Every row gives one point. Each copy is the shape, with its points in the same order, turned, moved and blurred by noise. Say if it was mirrored as well.
(in the rows, 128 means zero)

Shape:
[[156 200]
 [105 108]
 [121 144]
 [102 162]
 [175 115]
 [220 127]
 [178  99]
 [193  88]]
Copy 1 (8 x 2):
[[138 186]
 [110  93]
 [119 131]
 [ 99 140]
 [182 112]
 [220 137]
 [186  93]
 [203  96]]
Copy 1 is: only turned
Copy 2 (8 x 2):
[[215 137]
 [119 151]
 [151 138]
 [167 170]
 [151  85]
 [176  50]
 [131  77]
 [126  57]]
Copy 2 is: only turned

Shape, 10 rows:
[[161 145 102 116]
 [ 94  98 214 102]
 [124 125  72 125]
 [159 111 135 136]
 [181 229 147 143]
 [ 74 135 128 123]
 [ 87 152  85 114]
 [219  90  77 114]
 [152  85 193 103]
 [ 81 101 102 185]]
Copy 1 (10 x 4):
[[129  93  80 138]
 [ 89 180 182 125]
 [140  58 100  98]
 [130  93 143 149]
 [198 140  74 195]
 [151 132 134  70]
 [152 109  89  64]
 [ 90  21  90 176]
 [ 87 142 168 161]
 [173  79 181  69]]
Copy 1 is: mirrored
Copy 2 (10 x 4):
[[162 113 100 121]
 [104  49 211 112]
 [114 126  83 124]
 [146  97 133 156]
 [231 155 155 100]
 [ 90 121 149  91]
 [105 136 106  81]
 [172  76  56 185]
 [140  39 175 149]
 [ 70 156 139 154]]
Copy 2 is: only turned
Copy 3 (10 x 4):
[[149 126 143  77]
 [ 51 121 126 158]
 [182 148 117 102]
 [142  97 152 118]
 [113 158 230  43]
 [128 166 118 128]
 [151 193 104 100]
 [195  55 130  69]
 [ 81  71 144 127]
 [176 162 146 180]]
Copy 3 is: only turned
Copy 4, 10 rows:
[[188 146 111  75]
 [100 192 182 154]
 [140 143  81  65]
 [167 140 122 123]
 [249 229 108  95]
 [105 193 109  87]
 [129 192  93  54]
 [196  68 115  84]
 [148 142 183 151]
 [103 153  51 122]]
Copy 4 is: only turned

Shape, 11 rows:
[[125 145  91 131 169  79]
 [119 102  94  94  74 145]
 [ 71 188 184 178 136 158]
 [163  86 123 179 141 191]
 [188 140 126 144  88 145]
 [124 125  84  79  89  84]
 [104 174 215  54 165 105]
 [128  89  70 205  81 106]
 [ 54 165 214 153 143 104]
 [178  80  85 165 184 148]
 [157 128 187  57 124  78]]
Copy 1:
[[145 164  97 163 103  65]
 [ 92  61 153 153 112  98]
 [110 173 117  57  86 164]
 [140 131 161 179 130 193]
 [178  84 161 139  97 132]
 [121  76 115 151 100  46]
 [133 148 103  33 187  73]
 [132  94  99 205  41 146]
 [110 165  58  45 115 141]
 [159 154 149 222 138 144]
 [162  82  95  85 181  68]]
Copy 1 is: mirrored
Copy 2, 11 rows:
[[ 89 162  92  90 124 147]
 [125  94 147 128  46 127]
 [122 189 216 149 147 190]
 [220 118 134 121 125 156]
 [171 155 126 163  90 104]
 [ 72 115 112 124  57 111]
 [ 61 163 220  95 161  74]
 [146 105  69 176  88 194]
 [ 69 160 214 151 183 167]
 [195 122  77  78 133 148]
 [ 77 122 157 125 138  42]]
Copy 2 is: only turned
